Every row gives one point. The ring and each string are closed loops that go straight from each point to the next, and from the last back to the first. Before rounding, they use only three directions, however many columns there are. How many times does the string pass through the ring? Passing back the other way cancels.
In the rows, zero is written as 128.

Ring:
[[ 74 190 110  92]
 [ 60 157 115  81]
 [ 50 115 107 102]
 [ 52  94  97 131]
 [ 91  64  85 171]
 [130  57  89 170]
 [160  81  96 154]
 [143 143  98 139]
 [109 186 101 122]]
String, 21 rows:
[[136  73 104 130]
 [115  92 101 133]
 [132  39  98 148]
 [ 92  33  68 217]
 [ 66  89  65 215]
 [ 88 102  85 167]
 [133  61 106 126]
 [158  32 102 145]
 [177  35 107 135]
 [183  50 114 118]
 [196  78 107 134]
 [142 154  87 165]
 [ 93 174  83 165]
 [110 130 101 127]
 [160 125 118  94]
 [147 187 102 127]
 [120 204  84 164]
 [107 151  90 151]
 [131 147  83 174]
 [185  81  95 163]
 [207  20 109 139]]
Times through: 2
String (26 x 4):
[[119 123 112 103]
 [128 144 120  83]
 [100 218 108  98]
 [ 74 239  91 134]
 [ 76 199  88 147]
 [110 129 104 120]
 [149 119 116 100]
 [183 134 111 117]
 [195 108 106 133]
 [184  68 116 112]
 [131  99 100 139]
 [ 96 128  85 166]
 [125  90  78 192]
 [168  27  86 187]
 [174  17 101 153]
 [146  58 107 127]
 [113  99  94 149]
 [117  99  83 177]
 [161  70  83 189]
 [211  43 105 145]
 [180  69 115 112]
 [147 101 109 117]
 [181 135 110 119]
 [122 203  91 147]
 [ 92 200  90 145]
 [ 94 165  97 130]]
Times through: 0

Ring:
[[132 151  96 165  47 154 158 120  82]
 [152 174 132 153  72 138 165  78  83]
 [159 184 156 144 116 117 154  49 103]
 [151 177 174 141 167  98 131  44 143]
 [136 161 183 148 192  94 113  65 180]
 [121 143 179 158 195 100 102  97 203]
 [ 97 117 146 171 172 116  93 144 208]
 [ 82 102  89 177 126 135  95 175 175]
 [ 84 104  63 176  93 146 106 177 143]
 [105 125  64 172  54 156 135 156 101]]
String (12 x 9):
[[170 184 154 165  16 166 201  91  59]
 [167 184 188 159  85 138 176  72 109]
 [130 154 131 154 126 120 130  92 132]
 [135 167 112 135 150  99 121  51 114]
 [164 196 146 127 142  97 146  11  93]
 [174 194 178 150  83 133 180  52  89]
 [142 159 150 166  80 145 158 108 117]
 [121 143  99 162  87 139 136 119 111]
 [ 99 125  34 160  71 142 121 139  91]
 [ 92 111  30 178  26 170 134 184  88]
 [117 132 104 179  47 164 150 159 112]
 [137 149 120 178  19 173 175 143  86]]
Times through: 2
String, 22 rows:
[[174 202 198 132 163  94 150   7 123]
 [150 184 158 126 197  77 117  13 139]
 [129 160 133 139 177  93 109  60 147]
 [128 151 149 156 148 114 122  93 155]
 [140 158 197 162 155 117 132  92 176]
 [147 166 223 155 190 101 126  69 195]
 [146 173 207 141 216  82 113  40 189]
 [141 175 158 127 218  71 103  21 158]
 [129 156 129 147 150 107 119  76 138]
 [142 161 172 160 125 126 143  91 145]
 [168 187 198 153 114 125 166  56 122]
 [185 206 188 146  79 132 189  33  77]
 [160 188 110 140  69 130 169  48  52]
 [128 157  81 146  95 125 135  84  87]
 [135 154 131 163  85 140 149 108 114]
 [151 165 147 171  38 163 180 115  90]
 [135 153 130 164  81 143 150 112 113]
 [119 147  82 150 109 123 124  97 106]
 [136 163  86 147  81 130 146  80  75]
 [168 191 138 147  59 138 181  54  60]
 [181 199 195 152  80 135 187  48  91]
 [166 186 193 152 115 123 164  56 121]]
Times through: 2

Ring (7 x 14):
[[155 138 137 119 163 122 115 132  94 130 111 162 116 142]
 [186 144 126 103 136 131  74 162  83 122 119 193 128 146]
 [182 142 121  95 104 137  67 180  86 115 129 186 148 136]
 [145 133 111 122  88 121 120 163 100 112 146 139 135 133]
 [ 93 122 114 155 104 102 191 125 120 119 149  81 115 128]
 [ 69 117 141 142 131 111 199 110 130 128 128  68 136 109]
 [ 95 124 152 126 156 121 164 114 119 133 111 104 137 115]]
String (30 x 14):
[[ 76 120  97 190 104  79 239 103 126 117 165  52  78 142]
 [ 89 123 107 178 121  86 220 104 121 121 152  71  82 143]
 [113 127 126 137 124 112 161 129 112 123 133 110 123 129]
 [ 85 119 148 111 112 131 154 139 124 124 123  93 172  96]
 [ 96 122 141 122 122 123 158 132 119 125 125 100 150 110]
 [109 127 124 151 138 103 179 115 113 126 133 103 103 137]
 [ 74 119 141 150 149 105 204  99 127 132 124  73 118 119]
 [ 55 114 165 127 156 122 195 101 135 137 108  66 156  94]
 [ 75 118 167 111 152 132 163 117 128 135 103  91 168  94]
 [102 124 157 105 141 134 137 133 117 131 108 116 165 103]
 [103 125 165 109 171 131 144 117 116 137  97 119 151 109]
 [128 133 147 134 190 113 151 104 104 138 103 136 103 140]
 [150 139 132 145 189 105 147 106  95 135 111 152  79 158]
 [161 141 127 138 176 109 131 118  91 131 115 163  85 159]
 [150 137 125 132 148 114 130 132  97 126 124 150 106 147]
 [143 133 139 104 130 133 106 151 101 124 117 152 149 124]
 [160 137 139  96 132 138  86 159  94 124 114 171 151 127]
 [153 137 126 118 132 123 113 147  96 123 125 156 125 138]
 [181 143 116 120 134 120  95 153  85 121 127 181 110 154]
 [162 138 122 117 125 123 105 153  93 120 128 163 124 142]
 [162 136 135  87 107 143  74 176  94 118 121 171 167 120]
 [188 142 127  74  89 151  40 199  84 113 125 198 177 124]
 [200 143 119  68  69 155  24 215  80 107 133 207 183 125]
 [182 142  98 121  89 120  92 175  85 109 148 174 118 152]
 [152 136 106 137 109 111 131 149  96 116 144 144 108 148]
 [153 137  92 150  97 102 143 148  96 112 156 137  93 157]
 [138 131  92 142  66 108 144 162 103 106 165 121 118 141]
 [115 125 114 125  74 121 144 159 113 112 150 108 150 118]
 [109 125 126 121  93 124 145 150 115 117 139 108 153 114]
 [ 85 120 106 162  86  98 204 127 124 114 160  68 114 127]]
Times through: 1
String:
[[ 91 122 164 106 151 134 147 124 121 134 103 107 166  99]
 [101 126 162 121 180 123 157 106 116 139  98 116 135 116]
 [133 135 133 150 184 102 164 101 102 135 115 134  82 152]
 [140 135 130 135 156 112 141 123 100 129 120 141 105 144]
 [134 132 137 114 133 127 122 142 104 125 120 140 140 125]
 [151 135 144  97 141 137  94 151  97 127 110 163 151 124]
 [198 148 136  97 162 134  62 156  78 128 105 210 124 150]
 [167 139 142  87 130 143  71 167  91 123 111 181 160 125]
 [145 134 134 107 124 131 107 153 100 122 122 152 146 126]
 [174 142 112 130 134 114 111 146  87 120 132 170 100 157]
 [216 151 108 104 117 129  52 180  71 114 130 216 118 160]
 [206 146 124  67  88 155  20 208  77 111 125 217 176 129]
 [179 139 133  65  79 158  36 205  88 112 125 191 195 112]
 [140 132 131 105 108 133 108 160 102 119 127 144 155 121]
 [138 133 120 131 121 115 136 142 102 120 134 135 119 138]
 [150 135 101 139  96 110 134 153  98 113 151 139 110 147]
 [131 131 121 128 112 118 138 145 105 119 136 128 129 131]
 [119 127 130 113  98 129 130 155 111 118 134 121 157 114]
 [103 123 119 131  86 117 159 147 117 115 146  97 144 117]
 [ 80 120  93 187  91  81 232 112 125 114 170  55  83 141]
 [ 91 123 104 177 115  87 216 108 120 120 155  73  84 143]
 [ 90 123 112 171 123  91 212 107 121 122 148  75  91 139]
 [ 48 113 122 178 122  89 249  91 137 125 148  34 102 121]
 [ 45 111 144 147 122 110 219 105 140 128 132  43 144  99]
 [ 82 119 151 114 121 130 159 133 125 127 120  91 168  97]
 [ 99 124 140 127 131 120 161 126 118 127 124 103 140 116]
 [103 126 133 142 143 110 174 115 115 128 126 102 117 128]
 [115 127 142 114 127 128 136 139 112 125 120 122 151 115]]
Times through: 0

Ring (7 x 14):
[[108  92 146 122 105  91 113 137 119 108 139 164 100  93]
 [123 123 116 112 112 117 143 138 131 128  93  93 120 127]
 [127 141 104 141 153 128 163 142 129 135  80  57 146 158]
 [125 137 110 175 188 123 160 142 122 130  96  72 157 167]
 [139 129 106 164 165 117 137 129 133 131  96 100 149 163]
 [142 106 117 124 104 101 101 117 141 123 111 156 116 125]
 [117  84 145 128 102  84  93 126 124 106 147 193  98  93]]
String (32 x 14):
[[153 125  96 111 100 118 118 117 150 137  79 111 126 144]
 [164 117  94  94  71 113  96 105 160 137  80 138 114 135]
 [141  88 128 112  78  88  77 110 142 115 129 198  97 103]
 [143  98 119  95  66  97  88 113 146 122 111 171  98 106]
 [137 115 113 112 100 110 117 124 140 127  98 127 116 126]
 [116  98 137 137 123  95 114 133 122 112 133 157 112 110]
 [ 91  74 169 158 138  74 104 142 102  92 178 204 100  83]
 [ 84  63 180 141 115  67  95 143  99  87 188 223  84  62]
 [107  86 150 110  89  87 105 135 119 106 144 177  90  82]
 [133 115 114 101  89 111 121 127 139 128  96 121 111 120]
 [125 112 122 127 118 107 125 132 130 122 110 126 119 124]
 [132 115 116 108  98 110 123 128 137 127  99 120 114 122]
 [118  95 136  94  74  95 107 130 130 115 123 159  92  90]
 [ 88  65 176 132 105  69  94 141 103  89 182 220  82  62]
 [110  81 151 114  89  83  96 131 121 104 149 192  89  81]
 [ 94  56 178 129  92  61  75 132 108  86 190 249  75  54]
 [121  80 145 112  80  82  84 122 128 106 146 204  89  84]
 [143 109 112 101  82 106 104 117 145 127  99 143 109 120]
 [131 110 121 130 118 104 116 127 133 122 112 138 119 126]
 [124 102 131 148 134  97 112 128 125 115 129 156 120 122]
 [128 103 129 156 141  97 109 126 127 116 130 159 124 128]
 [126 111 124 151 143 104 123 131 126 120 118 134 129 133]
 [129 114 122 163 156 105 124 129 127 121 118 133 135 142]
 [138 123 112 182 180 111 129 127 129 126 110 119 151 163]
 [151 138  92 164 166 124 138 123 142 138  81  87 157 178]
 [155 141  87 133 134 129 138 121 148 143  67  77 146 169]
 [142 129 102 135 133 120 134 127 139 134  86  96 137 152]
 [158 145  83 141 144 131 140 121 149 145  64  71 153 177]
 [150 138  94 175 178 123 138 123 139 137  85  89 161 181]
 [140 125 109 181 179 112 129 126 131 127 106 116 153 166]
 [123 110 128 165 158 102 125 132 122 117 125 137 133 136]
 [132 117 116 138 131 110 126 129 133 125 105 121 128 137]]
Times through: 1

Ring:
[[157 123 172 103 192 153 155 111 120 117 117 116 167 135]
 [138 150 180 114 183 157 137 128 136  72 156 118 194 119]
 [114 173 181 136 154 163 123 146 152  46 186 124 209 111]
 [ 87 186 171 166 102 167 117 160 166  53 195 136 201 118]
 [ 80 175 155 177  71 165 126 155 167  90 171 145 174 133]
 [ 90 152 141 171  67 160 142 138 157 134 133 148 144 149]
 [113 124 134 152  88 154 160 117 139 174  93 144 119 162]
 [146 100 141 123 136 150 173  99 118 192  69 132 114 166]
 [159  99 152 110 164 150 172  98 112 178  75 124 126 159]]
String:
[[119 159 177 147 137 166 132 146 142  86 167 126 189 130]
 [105 183 195 182 110 182 114 180 146  67 213 127 214 132]
 [ 77 214 193 183 100 179  97 188 174   7 247 132 239 105]
 [ 81 195 167 152 113 160 113 154 178  23 201 137 211 101]
 [ 67 206 178 199  65 179 104 187 175  43 227 142 214 121]
 [ 76 192 177 205  58 182 111 186 163  77 212 142 199 137]
 [101 164 167 169  96 169 131 154 150 102 167 136 177 139]
 [ 98 167 154 133 127 151 132 129 166  63 157 136 182 113]
 [ 81 191 162 146 115 156 117 146 180  26 191 138 204 100]
 [ 72 214 189 191  86 180  97 190 175  16 244 136 233 110]
 [ 91 196 179 142 138 161 111 154 173   7 210 130 225  95]
 [111 168 166 114 163 150 130 126 161  39 165 127 199 101]
 [122 150 166 134 142 159 140 132 142  96 146 128 175 130]
 [133 147 180 145 145 168 138 144 129 108 156 123 181 140]
 [167 130 201 132 188 174 144 143 102 121 153 108 189 148]
 [172 114 177  87 219 151 159 103 111 118 109 110 169 133]
 [165 109 155  63 224 135 167  78 124 110  84 115 154 121]
 [183  88 162  82 212 146 177  85  99 169  67 113 135 152]
 [175  92 168 125 166 163 172 112  92 202  82 118 129 176]
 [171  93 168 133 156 165 171 117  92 206  84 120 128 179]
 [184  81 165 114 178 159 179 102  86 213  66 116 121 179]
 [164 103 150  75 205 137 171  79 120 137  73 119 140 134]
 [174  99 161  79 213 143 171  86 109 145  78 114 144 140]
 [181 103 187 120 192 167 162 122  90 168 109 109 157 164]
 [146 131 180 142 151 169 147 138 116 136 138 121 168 152]
 [129 142 167 132 147 159 144 129 136 108 138 127 170 135]
 [124 151 161 107 170 147 141 115 150  68 141 126 182 112]]
Times through: 0

Ring (8 x 14):
[[ 71 141 126 160 124 139 147  56 143 141 149 105 107  96]
 [ 75 129 124 140 116 125 154  48 140 155 136  92 116 110]
 [115 123 119 118 136 110 144  70 137 157 120 107 149 150]
 [144 136 127 107 166 118 125 118 134 134 107 134 165 177]
 [151 157 142 101 188 138 108 164 131 106  96 153 163 185]
 [142 171 150 111 195 155 102 181 131  89 100 162 151 174]
 [113 170 142 152 177 162 112 139 139  96 133 154 126 129]
 [ 90 158 132 170 151 155 129  92 143 117 151 134 112 103]]
String, 27 rows:
[[107 144 134 121 150 134 132 105 135 130 116 120 136 144]
 [120 135 118 146 150 124 133  79 141 141 139 129 144 137]
 [129 105  96 146 130  91 150  28 144 178 149 111 161 142]
 [127 109  98 153 132  97 148  31 145 173 153 115 157 136]
 [110 135 125 130 143 124 138  83 138 142 126 117 140 140]
 [ 90 139 138 103 134 130 143  96 132 139 103  99 129 144]
 [ 63 125 133 104 103 119 163  54 133 162 107  70 115 125]
 [ 55 117 117 143  92 115 170  11 141 175 142  70 107  95]
 [ 97 125 106 179 128 121 147  30 148 158 169 116 127 101]
 [108 141 123 153 148 133 134  80 142 135 143 127 132 124]
 [ 73 159 150 122 140 155 136 114 134 116 111 109 107 121]
 [ 69 160 134 178 140 161 135  80 144 117 157 124  96  84]
 [ 94 158 122 202 155 157 126  76 150 116 178 146 109  85]
 [113 152 122 177 161 146 124  90 146 120 160 147 128 113]
 [107 156 138 136 160 147 125 118 137 115 125 134 129 135]
 [ 98 169 151 127 166 162 119 144 134  99 113 136 120 135]
 [ 91 180 160 127 171 174 115 160 133  86 109 139 111 131]
 [101 162 144 133 161 155 123 128 136 108 120 134 123 132]
 [114 147 120 171 158 140 127  85 145 126 156 142 132 118]
 [ 90 153 117 209 148 153 131  59 152 124 186 142 107  77]
 [ 60 155 132 180 130 158 141  65 145 125 160 115  91  76]
 [ 69 155 146 128 134 152 140 100 135 123 117 105 105 115]
 [ 71 147 140 127 129 143 144  87 136 132 119 100 109 116]
 [ 51 139 142 113 109 137 157  69 133 145 110  76 101 112]
 [ 62 111 113 140  92 108 171   7 141 181 141  70 115 102]
 [ 73 107 114 120  95 100 170  16 138 184 126  67 126 121]
 [ 87 127 134  94 121 117 152  78 131 154  99  85 132 147]]
Times through: 1

Ring (6 x 14):
[[127 111 106  97 150 113 146 111 123  90 163 146 158 112]
 [130 128 133 125 146 142 112 128 141 142 158 131 146 130]
 [113 148 158 140 138 137 100 152 149 188 137 139 119 124]
 [105 165 168 134 134 130 110 144 136 190 125 137 100 117]
 [101 150 141 104 138 101 146 124 116 135 130 152 111  98]
 [102 122 112  86 144  81 165 122 115  95 142 170 135  87]]
String:
[[146 138 138 129 147 167 105 103 131 138 166 102 147 148]
 [119 138 141 125 142 131 116 135 138 154 146 139 131 121]
 [123 142 143 124 142 138 116 125 133 150 148 129 130 126]
 [131 154 159 142 140 162  94 126 140 178 148 111 124 142]
 [111 163 174 151 135 147  88 157 152 214 129 131 105 129]
 [124 156 156 132 140 149 107 122 132 167 143 118 119 132]
 [111 145 145 120 140 122 124 134 132 154 138 143 121 113]
 [ 89 163 168 132 132 108 116 165 142 199 113 161  93 100]
 [ 94 178 178 134 130 121 113 148 131 203 112 142  82 109]
 [ 86 163 162 120 132  97 131 154 130 181 112 164  91  93]
 [110 148 144 114 139 117 132 126 124 146 136 142 117 110]
 [124 151 141 112 142 134 131 102 114 130 146 120 122 123]
 [119 141 136 112 142 125 131 117 123 133 146 135 128 117]
 [ 95 135 129  98 140  84 154 137 122 126 130 171 119  87]
 [ 74 121 111  76 140  40 185 149 117 100 121 209 120  56]
 [113 124 110  84 146  93 165 105 108  83 149 155 140  96]
 [126 136 129 108 145 129 134 107 119 118 153 129 137 121]
 [107 123 119  99 144  95 149 131 126 114 144 164 137  96]
 [111 124 121 102 144 103 144 128 127 116 146 157 138 102]
 [134 135 128 111 146 140 129 100 119 115 160 119 142 129]
 [137 126 120 108 149 139 131  99 121 105 166 121 152 129]
 [115 128 128 111 144 114 133 132 132 130 147 150 137 110]
 [122 107 114 114 148 117 127 140 145 122 160 156 159 114]
 [140 116 124 127 149 151 107 126 146 134 170 126 162 138]]
Times through: 2
String:
[[139 127 118 105 149 139 134  93 117  99 167 118 152 130]
 [144 105  99  97 154 133 140  93 121  75 179 127 173 127]
 [127 104 105 105 150 116 136 127 137 102 165 152 165 114]
 [110 120 124 113 144 107 131 146 141 135 146 163 141 105]
 [127 117 126 126 147 135 112 141 150 142 160 143 154 126]
 [115 128 138 130 142 127 110 154 152 163 146 151 138 118]
 [108 136 143 127 140 119 117 153 146 165 138 154 127 111]
 [134 145 143 124 144 152 113 108 127 143 155 112 133 136]
 [116 156 166 147 137 148  92 152 150 200 135 130 114 131]
 [ 80 164 184 156 128 112  91 205 169 249 104 174  86 102]
 [ 90 171 184 151 129 124  94 180 155 234 109 154  85 111]
 [ 78 166 176 139 129 100 111 185 151 221 103 173  83  94]
 [111 152 151 122 138 125 122 131 130 160 135 138 114 115]
 [127 155 148 121 141 144 119 107 120 145 146 115 121 130]
 [113 147 143 116 140 122 129 124 125 145 139 138 120 114]
 [121 155 145 112 141 132 131 104 113 135 142 122 117 121]
 [106 152 139 101 139 106 149 112 109 126 133 143 112 102]
 [ 75 137 124  80 137  49 181 140 110 111 115 195 106  61]
 [118 137 122  92 145 110 155  97 106  96 149 137 132 107]
 [125 134 123 100 146 122 144  99 112 104 154 131 137 116]
 [ 91 105  94  70 146  50 187 132 114  71 140 198 143  66]
 [ 89  99  93  74 146  49 182 143 123  78 140 205 147  65]
 [115 123 118 101 145 107 145 122 124 110 150 152 142 105]]
Times through: 3
